Every row gives one point. To make a cloud, some directions were put in groups of two or more. Within a group, all points are equally far from the middle, so they leave a hole (a ring in 2 directions, a hollow ball in 3). The other directions are filled evenly. Then the cloud was stretched, turned, moved and blurred a little. How many holes are there, and how many directions does each take, smallest first?

Cloud (22 x 3)
[[ 0.46 -0.39  2.20]
 [-1.60 -1.51 -1.29]
 [ 1.81  0.69  1.81]
 [ 2.02  1.02  1.67]
 [-0.37 -1.14  1.73]
 [ 1.22  3.10  2.05]
 [-1.59  3.75 -1.39]
 [ 0.46  4.51  0.22]
 [ 1.69  2.44 -1.59]
 [ 1.15  3.52  1.76]
 [ 1.15  2.35 -2.13]
 [ 2.09  0.86 -1.36]
 [-0.85 -1.86  0.55]
 [ 0.19  2.73  2.69]
 [ 1.38 -1.39 -0.58]
 [ 2.33  0.31  0.36]
 [-1.07  2.63  2.63]
 [ 0.82 -1.76  0.18]
 [-2.36  3.38 -0.98]
 [ 1.24  3.03  2.07]
 [-1.94 -1.17 -1.41]
 [ 1.69  1.96 -1.78]]
Holes: 1 (3)

Cloud (28 x 4)
[[ 0.74  1.91 -0.94  1.04]
 [-2.34  1.15  0.24  1.17]
 [ 1.61  3.69  3.02 -1.67]
 [ 2.48  1.69 -2.79  1.42]
 [ 1.18  1.13  1.03  1.75]
 [-2.34  0.08 -0.41  0.72]
 [-2.44  1.23 -0.71  1.72]
 [ 0.57 -0.34  0.74  2.03]
 [ 1.66  3.27  2.38 -1.82]
 [-0.75  0.91 -0.63 -2.87]
 [-2.40  0.15 -2.13  1.71]
 [ 0.32  2.29 -2.11  2.18]
 [-1.00  2.96  0.59  0.95]
 [ 1.92  0.09  0.08  0.93]
 [-0.12  2.93  2.49 -1.55]
 [-0.68  0.94  3.53 -3.57]
 [-1.01 -1.63 -0.64  1.65]
 [ 1.66  0.02  1.55  0.53]
 [-0.02  1.30  2.67 -1.72]
 [ 4.05  1.10 -2.06  1.12]
 [ 0.16  4.31  1.08 -2.21]
 [ 0.79  0.92  0.93 -0.24]
 [-1.90  3.76 -1.85 -1.50]
 [ 0.17 -1.23 -3.45  2.40]
 [-1.24  2.12 -3.74  3.01]
 [-0.53 -1.33  3.93  1.21]
 [ 1.80 -0.50 -0.06  0.38]
 [-1.57  0.59  0.93 -2.80]]
Holes: 0

Cloud (28 x 4)
[[ 1.39 -0.64  0.93 -3.16]
 [-0.71 -1.94  1.67 -1.84]
 [ 1.81 -1.21  1.38 -2.43]
 [-1.87 -2.29 -0.80  2.39]
 [-1.33 -0.17 -0.73  3.82]
 [ 1.72  1.81 -0.40 -2.91]
 [-0.51 -2.40  2.47  0.12]
 [-4.64 -0.67 -0.04  2.11]
 [-2.20  0.32  0.04 -1.82]
 [ 2.91  1.97  0.19  0.05]
 [ 0.24  1.87  1.42 -2.59]
 [-3.76 -1.08 -0.23  3.97]
 [-1.64  0.24 -2.88 -1.23]
 [-1.24 -0.28  3.41 -0.86]
 [ 0.46 -1.11  2.70  1.70]
 [-2.82  1.58 -1.14  0.46]
 [ 0.89  2.67  0.22 -0.97]
 [-1.82 -0.85 -2.23 -1.05]
 [ 2.09  0.64 -0.26 -2.84]
 [-1.56 -0.52 -2.03  4.10]
 [-1.17 -2.12  3.09 -0.52]
 [-1.61 -2.51  1.08  0.21]
 [-0.86 -1.08  3.70 -1.97]
 [-1.71  0.41  2.24 -0.70]
 [-0.03  0.94 -3.33  1.94]
 [ 0.91  2.19 -0.44 -2.44]
 [-0.24  1.09  3.11 -0.49]
 [-1.02 -1.97 -0.93  0.32]]
Holes: 1 (3)

Cloud (53 x 6)
[[-1.80  1.06  3.59 -0.91 -1.09 -3.48]
 [ 3.41 -5.10  0.46 -1.41 -2.68 -1.65]
 [-3.54  1.64  2.18 -0.62 -0.95 -2.91]
 [-1.72 -0.72 -0.46 -3.15  0.45 -2.16]
 [ 1.65  0.84 -1.44  1.43  1.15  1.73]
 [ 4.55 -4.02 -0.50 -0.49 -1.35 -0.70]
 [-2.58 -0.15  2.58 -1.02 -3.32 -0.18]
 [-1.21  1.71  1.14  0.15  1.71 -3.21]
 [-2.02 -1.92  1.36  1.13  1.48 -1.82]
 [-0.52 -0.60  1.42  0.41  1.62 -0.63]
 [ 0.12 -1.92 -1.64  0.95  1.22 -2.20]
 [-2.75  1.07 -0.43  0.57  1.25 -2.59]
 [-0.86 -0.25 -0.94 -2.57  0.72 -2.42]
 [-0.80 -0.33  1.66 -2.00  1.16 -1.30]
 [ 1.97 -0.01  2.32 -2.03 -1.26  0.36]
 [-2.51  1.16  1.60  0.72  1.96  0.48]
 [-0.08 -3.55  1.43  2.43 -0.86 -1.33]
 [-3.72 -0.52  0.95  1.79 -0.14 -1.37]
 [-4.30  2.77 -0.17  1.01  1.97  0.04]
 [ 2.65 -0.70  0.07 -1.01 -4.31  1.10]
 [ 2.02  2.14 -1.18  0.95 -2.10  0.98]
 [-2.82 -0.09  0.79 -0.02  3.52 -1.55]
 [ 1.32 -1.08  3.28 -0.54 -1.97 -0.86]
 [-1.05 -3.23  3.62 -2.68  0.32 -2.04]
 [ 3.84 -3.06 -0.80 -1.81 -3.70 -0.33]
 [-1.74  0.51  2.36 -1.75 -3.02 -0.42]
 [ 1.10 -1.99 -1.02 -0.53  0.47  2.71]
 [-1.90  2.18  2.42 -1.67  1.19  1.59]
 [ 2.33 -0.20 -0.87 -2.62 -2.39  1.15]
 [-1.59 -1.24  1.33 -1.12  1.13  1.85]
 [-2.04 -0.54  0.69 -1.87 -1.64  0.54]
 [-0.56 -4.21 -1.17 -0.14  1.86  0.71]
 [ 3.89 -0.61 -0.98 -0.43 -2.59  1.42]
 [ 3.66 -1.35 -0.88  1.36 -1.41  0.61]
 [ 1.45 -2.22  1.54 -0.03 -0.77 -2.72]
 [ 2.06 -0.99  0.25  1.07  0.33  2.91]
 [ 2.06  0.40 -0.90 -2.17 -0.92 -1.93]
 [-1.85 -2.04  2.24 -3.97 -0.32 -2.13]
 [-0.29 -0.52  2.59  1.29 -3.63  0.02]
 [-2.27  1.94  2.54 -1.10  0.14 -1.29]
 [-0.26 -3.88 -0.82 -0.36  0.63  1.14]
 [-0.95  4.52  0.99  0.06  1.15 -0.04]
 [ 0.80  0.97  0.63 -3.81 -0.33 -0.10]
 [-1.77 -2.17  1.58 -0.22 -3.08  0.16]
 [-0.62  0.53  4.33 -0.23 -0.39  1.19]
 [-1.30 -0.34  0.25  2.52 -0.04  1.86]
 [-0.66 -3.09 -0.20  0.58  1.73  1.31]
 [ 0.16  0.11  2.59 -0.60  0.39 -1.93]
 [ 2.89 -4.15  1.96  0.22 -2.15 -1.88]
 [-4.51  1.46 -0.04  0.37  2.40 -0.61]
 [ 1.00  0.32  3.45 -0.33 -0.97 -0.93]
 [-2.22 -1.26  0.23  2.45 -1.96 -0.26]
 [-0.47 -1.45 -0.48 -2.56 -0.87 -1.14]]
Holes: 0

Cloud (51 x 6)
[[ 0.56  4.02  0.82 -0.38  0.67 -2.35]
 [-0.46  0.01 -1.74 -3.44 -1.64 -2.66]
 [-0.20  1.09 -2.51 -3.42 -0.24 -2.06]
 [ 2.71 -0.76  0.39  0.26  1.17  1.48]
 [-1.66 -1.24  1.70  2.95  0.94  1.09]
 [-1.18  3.24  1.57 -3.76 -0.60 -0.48]
 [-0.05  1.41 -3.12 -0.75  0.70  1.34]
 [ 0.88 -2.24  1.29  4.41 -1.18  3.35]
 [ 3.07 -3.44  0.42  0.90  0.05  1.15]
 [ 0.67 -1.10  1.61  3.78  0.66  3.98]
 [-0.11 -1.28 -2.06  2.20  1.35 -2.27]
 [-1.10  1.80 -2.97 -0.80  1.20  1.22]
 [-0.21  1.43 -3.20  1.81  0.94  1.32]
 [-2.56 -2.21 -0.11  1.97 -0.90  1.03]
 [ 0.65 -1.44 -1.99 -1.98  1.85 -2.78]
 [ 0.72 -0.62 -1.31 -2.22 -2.43 -0.49]
 [-2.72  2.62  0.89 -0.92 -1.30 -2.48]
 [ 0.42 -3.27 -0.72 -0.64 -2.91 -3.68]
 [-2.74  0.96  0.05 -0.25 -1.67 -2.37]
 [-2.88 -1.45  0.94  0.19 -0.39  2.20]
 [ 0.90 -2.49 -0.36 -0.56 -2.62  1.45]
 [-1.90 -2.18  1.08  2.50  0.27 -0.50]
 [-0.99 -2.97 -0.75  2.03 -2.21 -1.57]
 [ 1.08 -2.52 -0.18 -0.66 -2.67  1.22]
 [-2.32  4.33  0.30 -1.29 -0.26 -2.73]
 [ 1.38  3.89  0.06  0.63 -0.41 -1.54]
 [-0.29  1.51 -2.15 -2.92  0.35 -4.54]
 [ 3.38 -2.93 -0.80  1.91 -0.26 -2.49]
 [ 0.15 -1.50  3.01 -1.51 -1.33 -0.07]
 [ 2.28  0.90 -2.08 -1.20  0.24  0.26]
 [ 0.40  2.16 -2.70  0.91 -0.83 -1.99]
 [-1.44  0.86 -2.30  0.98  2.40  1.33]
 [ 1.34 -2.25  0.13 -0.90 -2.80  0.83]
 [-0.45 -1.70 -0.34 -1.05  2.51 -0.08]
 [ 1.15  2.29 -0.84 -1.63 -1.31  1.52]
 [-0.39 -2.29  1.64 -0.51  1.62  0.95]
 [-1.30  3.68  1.52 -2.50 -1.13 -3.14]
 [ 0.24  2.24 -0.32  1.65 -2.77  0.23]
 [ 0.58 -3.40 -0.76 -1.17 -2.44  0.00]
 [ 0.22 -0.21 -2.63  1.68  1.12 -2.60]
 [ 0.87  2.32 -1.56 -0.84 -0.89  2.27]
 [ 0.60 -1.83  2.00 -0.61  1.51  0.35]
 [-3.32  4.94  0.56 -0.30  0.12  1.71]
 [ 2.91 -3.27 -0.92  2.89 -0.47 -2.17]
 [ 2.33  1.75  0.69 -0.95  0.87 -1.98]
 [ 0.00  0.53 -0.92  1.65 -3.11 -0.57]
 [-1.12  2.09 -2.81 -0.10 -0.42  1.82]
 [ 0.23  1.78 -3.00  2.12  0.29 -0.08]
 [ 1.20 -3.80 -0.24  3.02 -2.66 -1.24]
 [ 2.37 -1.52  1.81  1.29  0.27 -1.91]
 [-1.81  2.65 -0.70 -0.56  2.78  1.80]]
Holes: 3 (2, 2, 2)

Cloud (50 x 6)
[[-1.69  0.80 -3.06 -1.03  1.77  1.92]
 [-1.04 -0.44 -1.92 -1.07  0.28 -1.96]
 [ 1.81 -1.55  1.54 -2.62  0.81  1.27]
 [ 0.53 -1.18  0.80 -0.02  1.01  2.58]
 [ 1.94  1.82 -2.15 -1.78  2.91  1.26]
 [ 2.36 -1.64  0.06  1.39 -3.12  0.41]
 [ 3.26  0.59 -2.30 -2.53  2.35  1.60]
 [-1.32  1.85 -2.47 -3.28  3.36  0.68]
 [ 0.72  3.31  0.02 -2.44  0.77 -1.33]
 [-1.89  1.50 -2.20 -1.65  2.54 -0.27]
 [ 1.07 -3.26  2.00 -2.91  1.02 -0.13]
 [-1.80  1.56  2.41  0.31  1.29  0.87]
 [-1.80 -0.76  3.97 -1.47  1.33 -1.59]
 [ 1.92 -1.81  2.19 -2.25  0.27 -1.81]
 [ 2.10 -0.73  1.00 -0.40 -1.15  1.95]
 [ 0.62  0.01 -4.46 -1.19 -0.71  1.90]
 [ 1.91 -2.93 -0.34 -3.87  2.34  0.28]
 [-4.55  1.58  1.43 -0.71  0.61  0.11]
 [-0.43  2.90 -2.63  0.14 -0.47  2.40]
 [ 0.16 -1.00  1.82 -0.32 -2.73 -0.73]
 [ 1.24 -1.52  1.18  0.80 -3.02 -0.24]
 [ 0.69 -2.39  0.68 -2.06  2.39 -2.50]
 [ 1.31  1.40 -1.31  0.93 -0.11 -1.20]
 [ 0.47  1.71  0.59 -2.96  3.96  0.22]
 [-1.55  0.48 -0.64  0.84  0.54 -0.78]
 [-1.41 -2.09  3.90 -2.22  1.94 -2.03]
 [ 3.21 -2.19 -0.53  1.74 -2.46  0.49]
 [ 1.28 -2.21 -3.18 -0.34 -0.96  0.99]
 [-1.03  0.58 -0.28  0.95  2.11  0.65]
 [ 1.23  2.00  1.35 -2.09  2.25 -1.23]
 [-3.94  0.45  0.52  0.27  0.74 -0.33]
 [ 3.11 -1.34 -0.09  1.84  0.07 -1.60]
 [ 2.11 -0.22  2.91 -1.36 -0.89 -1.67]
 [ 1.52 -1.72 -0.86  1.52 -2.77 -0.59]
 [ 4.06 -0.40  0.20 -2.84  2.03  1.42]
 [-3.97  1.89  1.04 -2.52  1.61  1.81]
 [-2.04  2.66  0.24 -4.11  3.04  0.11]
 [-1.87  1.00 -1.14 -0.10  1.20  2.21]
 [ 2.92  1.15 -1.57 -1.15 -1.44 -1.97]
 [ 2.12  1.38  1.01 -2.87  1.78  1.92]
 [-0.49  1.87  2.63 -2.58  3.20  0.27]
 [ 1.59  2.61 -2.77 -0.81  1.80  1.26]
 [-0.84  0.72  0.09  1.53 -1.56 -0.92]
 [-1.86  1.62 -2.09 -2.16  2.49 -0.67]
 [-0.03  1.45  0.56  0.03  0.43  2.57]
 [ 4.08 -0.22 -1.51 -2.79  1.86  1.32]
 [ 3.12 -2.22 -2.43  0.71 -1.14  0.99]
 [ 0.02 -3.16  3.05 -0.27 -0.66 -0.91]
 [ 0.94 -0.08 -0.87 -4.20 -0.55  0.63]
 [ 4.17 -1.55 -2.34 -2.24  0.87  0.64]]
Holes: 2 (2, 2)
